Each row of a before or after table is a point. The points were changed in one or more steps. Then noise was added and the rows were shuffled. The steps act on columns, c1 being the first. Write out the steps. A step turns or swaps two columns, mirrors them in a line or flattens them onto one, adds a multiple of one to another, or multiplies or shifts one. Angles are multiples of 10 degrees, from the lower column toward the higher: turns from -170 to 170, lines from 10 to 170 but not 90. Use the fewest steps. Two steps may share a column if one is a turn and the other turns, adds or multiplies; they go together, in the order done. Otherwise the lowest column goes first.

Before:
[[ 4.9 -2.5  6.8]
 [-4.1 -0.3 -6.2]
 [-4.2  2.7 -0.9]
 [ 7.1  5.9  1.8]
 [-4.1  0.7 -2.7]
 [-2.7 -1.2  4.6]
 [ 2.5 -1.7 -0.1]
 [-5.5 -0.9  0.9]
 [ 0.2  2.5 -1.9]
 [ 1.0  2.3 -5.1]
 [ 5.8 -4.0  1.5]
 [ 3.0  1.0 -5.1]]
After:
[[ 0.7  4.9 -0.9]
 [ 8.8 -3.2  1.1]
 [-0.3 -2.9  0.0]
 [ 2.6  1.3 -1.1]
 [-2.3  2.9 -4.3]
 [-3.4  4.3  0.7]
 [ 2.2 -2.3 -3.7]
 [ 2.3  0.2 -3.8]
 [ 0.5 -5.6  4.7]
 [-2.8  1.8  3.3]
 [-0.5 -7.0  1.1]
 [-1.2  3.8 -1.5]]
Steps: turn c1 and c2 by -60 degrees; multiply c3 by 0.7

Before, 14 rows:
[[ 1.5  0.5  4.0 -2.5]
 [-4.3 -2.1 -7.0  0.4]
 [ 3.3 -2.4 -2.5  1.0]
 [-2.2 -2.8 -0.9  1.3]
 [ 0.9  3.6 -5.9 -1.0]
 [-0.2 -2.5  1.8  1.0]
 [ 4.1 -0.3 -1.7  3.1]
 [ 4.1  8.9  1.2 -3.6]
 [-8.4  1.4  1.6  0.3]
 [-4.5  0.6  3.0  0.4]
 [-2.3  2.1 -0.2 -2.7]
 [ 3.2  5.8  3.5  1.6]
 [ 5.6 -2.5 -6.2  1.5]
 [ 4.2  1.4  0.0 -2.3]]
After:
[[ 3.4 -2.3 -2.5  1.6]
 [-4.4 -2.0 -6.9  0.6]
 [-4.6  0.5  2.9  0.7]
 [ 4.2  9.0  1.1 -5.7]
 [ 3.2  5.9  3.4  2.6]
 [ 3.9 -0.3 -1.7  4.9]
 [ 4.0  1.3  0.0 -3.6]
 [-8.5  1.4  1.4  0.5]
 [ 1.3  0.5  4.0 -3.9]
 [-2.3 -2.7 -0.8  2.0]
 [-2.3  2.1 -0.1 -4.3]
 [ 5.7 -2.4 -6.1  2.5]
 [ 0.8  3.6 -5.7 -1.7]
 [-0.2 -2.5  1.8  1.5]]
Steps: multiply c4 by 1.6

Before:
[[-1.9 -0.5 -1.9 -2.4  0.2 -2.8]
 [ 3.8 -5.3  0.1 -1.4  2.4  3.4]
 [ 6.2 -3.0  2.6  7.4  1.5  2.7]
 [-3.1 -5.6  1.5 -1.5  0.5  2.0]
 [ 3.9 -1.3  3.4  2.5 -5.3  1.1]
 [-0.1 -0.3  2.1  2.5 -4.8  0.7]
 [-2.6 -4.1  3.5 -8.2  5.1 -1.7]
 [ 1.6 -3.2 -0.6  0.5 -2.8 -8.1]]
After, 8 rows:
[[ 2.4  3.6  1.0  3.3 -4.8  3.3]
 [-0.3  2.3 -0.2  3.2 -4.4  0.5]
 [ 6.4 -0.1  3.4  0.8 -2.5 -5.2]
 [-1.0  3.7  3.3 -8.8  3.6 -3.0]
 [ 3.0  3.1  2.6  7.0  2.6  5.8]
 [ 0.5  1.0  5.2 -1.7  2.0  5.2]
 [ 0.4 -1.7  0.6 -2.3 -0.1 -3.4]
 [-3.6  2.4  5.1 -1.5  0.5 -0.8]]
Steps: turn c1 and c6 by 40 degrees; turn c2 and c3 by -100 degrees; turn c4 and c5 by 10 degrees

Before (11 x 8):
[[ 12.5   0.7  -0.1   0.7  -3.8  -0.7  -2.0   6.1]
 [ -5.3  -0.1   5.3   2.6  -1.6  -0.4   0.3   4.2]
 [ -2.6  -3.5   2.4   1.9  -1.8  -3.8  -1.3   0.9]
 [  0.7  -3.2   4.3   2.6   2.4   1.0  -0.7   1.3]
 [ -5.3   2.9   2.8  -1.3  -1.0  -3.6  -0.2   5.0]
 [ -0.3   5.8  -3.6  -0.6  -3.9  -1.0 -12.0   5.4]
 [ -4.9  -1.4   5.5  -1.4   4.3  -2.3   1.2   1.3]
 [ -4.5   1.6   0.4   1.0   0.6  -1.3   1.2  -0.9]
 [  4.5  -0.8   6.2   0.9  -1.7   0.6   0.8  -0.3]
 [ -2.2  -0.5   5.0   0.4  -2.1  -3.1  -2.8   0.2]
 [ -1.3  -4.3   0.0  -6.3   1.6   5.8   0.1   1.0]]
After:
[[  2.0  -0.7  -6.0  -0.3   4.6   5.1  -0.1  -1.0]
 [  2.5  -1.1  -0.6   3.6  -7.3  -0.7 -12.3  -5.6]
 [  7.4  -2.1   0.7  -6.1   0.3   0.4   0.9   0.4]
 [  3.8   0.7   2.3  -4.5   3.9   0.9  -0.4  -1.1]
 [  0.5  -2.3   1.0  -5.2  -0.7  -3.1  -3.0   0.2]
 [ -2.2  -1.5   2.6  -5.6  -0.8  -0.4   0.0  -3.8]
 [  0.2  -3.0   1.8  -2.2   1.9  -3.5  -1.6  -1.3]
 [ -2.1   3.0  -1.6  -5.6   3.4  -2.7   1.0  -1.5]
 [ -2.2   0.6  -1.6  -2.3  -3.0  -3.1  -0.3  -5.3]
 [ 15.4  -2.8   0.6   0.0  -2.3  -0.5  -1.8  -6.4]
 [ -1.4   1.5   1.1  -0.2  -1.0  -1.3   1.3   0.8]]
Steps: shift c1 by 3.0; turn c2 and c5 by -60 degrees; turn c3 and c4 by -90 degrees; multiply c8 by -1

Before:
[[-1.6 -1.4 -5.4 -1.6 -3.0 -4.3 -4.4 -1.2 -0.7]
 [ 4.5  0.6 -1.5 -1.5  3.6  6.2  5.9 -2.4 -3.1]
 [-0.3 -7.7 -3.8 -3.2 -3.2 -4.0 -2.4  0.6  3.4]
 [ 3.9  0.1  3.2 -3.9  3.2  4.3  1.2 -1.4 -4.7]
 [ 3.3 -2.1 -7.4 -2.6 -4.6 -4.3 -2.3  0.4  0.5]
 [ 1.4  0.8 -2.1  0.4 -2.3 -1.3 -1.6  2.4  3.4]
 [ 5.7  2.3  1.6 -3.3  2.0  5.6  2.2 -6.9  0.0]
 [-6.2 -5.1 -6.3 -2.7 -4.8  0.4 -1.9 -1.5  0.4]
 [-1.7 -3.8 -3.2 -1.1  7.4  4.6  0.1 -5.4 -1.6]
 [ 1.5  2.4 -2.3 -5.4 -0.4 -3.6  2.8 -0.5  1.3]
 [-2.7 -5.6 -1.2  2.1  1.2  0.5  2.2 -6.2 -2.9]]
After (11 x 9):
[[ 0.6  1.6 -2.1  0.5 -2.4  2.3 -1.7 -1.3 -1.5]
 [-4.9 -3.5 -1.2  2.1  1.3 -3.6  2.2  5.0 -7.7]
 [-3.4 -2.2 -3.2 -1.1  7.5 -6.7  0.3  2.4 -6.6]
 [-0.5  3.8  3.2 -3.8  3.3 -4.3  1.3 -0.9 -9.6]
 [ 1.2  5.9  1.5 -3.2  2.3 -8.4  2.1  3.1 -4.9]
 [-0.9 -1.9 -5.4 -1.7 -3.3  3.2 -4.4  3.2 -5.8]
 [-3.8 -6.9 -6.5 -2.8 -4.8 -1.2 -2.0  1.3 -4.6]
 [-7.5 -1.9 -3.6 -3.1 -3.3  3.7 -2.5  1.5 -1.8]
 [-0.1  4.6 -1.7 -1.5  3.9 -6.6  5.8 -1.0 -8.2]
 [ 2.2  1.8 -2.5 -5.2 -0.4  3.0  2.9  2.1 -3.7]
 [-2.5  2.8 -7.4 -2.9 -4.5  4.0 -2.4  1.7 -4.7]]
Steps: mirror c1 and c2 in the line at 50 degrees; turn c6 and c8 by -150 degrees; shift c9 by -5.0

Before, 14 rows:
[[-0.4  0.9 -0.9 -1.8 -1.4 -1.8 -1.7 -2.6  3.2]
 [-1.9  0.8 -3.0  5.9  3.3 -6.1  1.1 -3.8  2.9]
 [ 3.0 -0.9  2.4 -2.2  3.2  0.6 -4.6 -1.0  1.3]
 [ 4.4  1.0 -1.1  2.3 -1.5  1.0  0.2  0.7 -2.7]
 [ 2.7  2.6  5.2  3.7  3.5 -3.1  3.5 -4.6  4.8]
 [-2.7  2.8  6.0  6.8 -0.9  1.4  3.4 -2.3  2.8]
 [-0.2 -1.9 -2.3  0.7  1.0  3.6 -2.1  5.8  4.9]
 [ 1.8  1.3 -1.3  2.7 -3.9 -7.2 -2.2 -0.1 -0.5]
 [ 2.9 -1.2  4.7  3.9  0.8  0.2  0.9 -1.6  0.2]
 [ 2.2 -1.5  2.1 -1.4 -4.8  1.5  2.9  0.1  0.0]
 [-3.9 -1.6  0.1  0.7  0.9 -5.5 -2.7 -8.4  3.5]
 [-1.5 -0.8  0.1  0.6  2.5 -4.3  4.1  0.7  1.1]
 [-0.2  7.7  2.9  4.2 -1.6 -2.9 -2.5 -2.2 -6.7]
 [-1.7  0.0 -0.8 -7.5 -6.6 -1.1 -2.3 -5.3 -0.6]]
After:
[[  1.7  -0.3  -0.4   5.2  -2.5  -7.3  -4.0  -5.9  -0.3]
 [ -1.3   3.0   0.4   0.8   1.2  -4.3   6.2  -5.5   1.1]
 [  3.2  -0.3   5.5   2.9   3.8   0.4   2.3  -7.3   0.0]
 [ -0.7   4.1   4.1   5.1  -1.5  -3.2  -7.4  -7.8  -6.7]
 [  2.9  -5.1   1.5  -4.5   6.3   0.3  -6.5  -6.7   1.8]
 [  2.5   0.8   1.0  -2.9  -2.3   2.3   5.2  -6.0  -0.1]
 [ -2.6   5.6   8.1   7.5  -3.4   1.7   3.4  -8.5   2.6]
 [ -4.0  -3.1   0.7   0.4  -3.4  -5.6  -2.5 -14.2   3.4]
 [  4.0   0.9  -0.2   4.0   2.9   1.0  -0.6  -5.2  -2.3]
 [  2.7   5.5   5.9   2.8   6.2  -3.1   3.9 -10.6   4.8]
 [ -1.5  -2.1  -3.2 -10.4  -8.4  -1.0  -3.0 -11.1  -1.0]
 [ -0.2  -3.4  -1.5   2.9   1.0   3.4  -2.3  -0.1   4.9]
 [ -0.2  -0.8  -1.5  -2.4  -2.4  -0.9  -2.7  -8.2   3.3]
 [ -2.6   1.4  -0.5  10.1   1.2  -6.4   1.0  -9.4   3.3]]
Steps: add 1 times c1 to c5; multiply c7 by 1.6; turn c2 and c7 by -30 degrees; turn c3 and c4 by -20 degrees; multiply c4 by 1.6; shift c8 by -6.0
